Rows are points. To make a cloud, some directions were put in groups of two or more. Within a group, all points are equally far from the middle, so they leave a hole (a ring in 2 directions, a hollow ball in 3). The other directions are filled evenly. Then the cloud was stretched, turned, moved and blurred a little. How many holes are there, and how many directions does each take, smallest first?

Cloud (14 x 2):
array([[-0.26,  0.10],
       [ 0.15,  0.62],
       [ 0.43, -0.36],
       [ 0.18, -0.42],
       [ 0.02, -0.37],
       [ 0.61,  0.44],
       [ 0.67,  0.32],
       [ 0.66, -0.10],
       [ 0.42, -0.37],
       [-0.12,  0.46],
       [ 0.62, -0.18],
       [ 0.71,  0.05],
       [ 0.40, -0.38],
       [ 0.24, -0.42]])
Holes: 1 (2)

Cloud (21 x 3):
array([[ 0.57, -0.35, -0.30],
       [-0.24,  0.46,  0.39],
       [ 0.61,  0.12, -0.08],
       [ 0.13, -0.51, -0.61],
       [ 0.49, -0.25, -0.42],
       [ 0.50,  0.23,  0.37],
       [ 0.17, -0.32, -0.65],
       [-0.40, -0.68,  0.15],
       [-0.23,  0.26, -0.48],
       [-0.50, -0.29, -0.38],
       [-0.12,  0.56,  0.34],
       [ 0.44, -0.70, -0.02],
       [-0.06,  0.28, -0.53],
       [ 0.49,  0.37, -0.18],
       [ 0.49, -0.59, -0.20],
       [ 0.02,  0.22, -0.57],
       [-0.35,  0.40,  0.32],
       [ 0.10, -0.90, -0.23],
       [-0.47,  0.24,  0.25],
       [-0.32, -0.82, -0.06],
       [ 0.04,  0.67, -0.03]])
Holes: 1 (3)

Cloud, 32 rows:
array([[ 0.23,  0.03,  0.90,  0.42],
       [-0.06,  0.78,  0.11,  0.06],
       [-0.58,  0.20, -0.06, -0.20],
       [-0.17, -0.13,  0.47, -0.31],
       [-0.46, -0.28,  0.46,  0.30],
       [-0.05,  0.51, -0.41,  0.30],
       [-0.10,  0.26,  0.27,  0.82],
       [-0.11,  0.19,  0.48, -0.63],
       [-0.36, -0.30,  0.40,  0.52],
       [ 0.33,  0.19, -0.08,  0.87],
       [ 0.27,  0.19,  0.04, -0.27],
       [ 0.08,  0.01, -0.52, -0.28],
       [ 0.12,  0.00, -0.41, -0.46],
       [ 0.20,  0.24,  0.95, -0.06],
       [-0.11, -0.21,  0.06,  0.22],
       [-0.01,  0.50, -0.06, -0.43],
       [-0.31,  0.05,  1.08, -0.30],
       [-0.50,  0.44, -0.29, -0.29],
       [-0.67,  0.53, -0.45,  0.03],
       [-0.06,  0.07,  0.35,  0.93],
       [ 0.45,  0.17,  0.53, -0.09],
       [ 0.23,  0.41, -0.25,  0.27],
       [-0.14,  0.29, -0.40, -0.49],
       [-0.71,  0.04,  0.79,  0.09],
       [-0.62, -0.47,  0.43, -0.24],
       [-0.06, -0.12,  0.19,  0.93],
       [ 0.21, -0.08,  0.63,  0.60],
       [-0.26,  0.04, -0.50, -0.09],
       [-0.08, -0.22,  0.54,  0.59],
       [-0.09,  0.74,  0.42,  0.07],
       [-0.42, -0.65,  0.03,  0.28],
       [-0.72, -0.02,  0.63, -0.34]])
Holes: 0
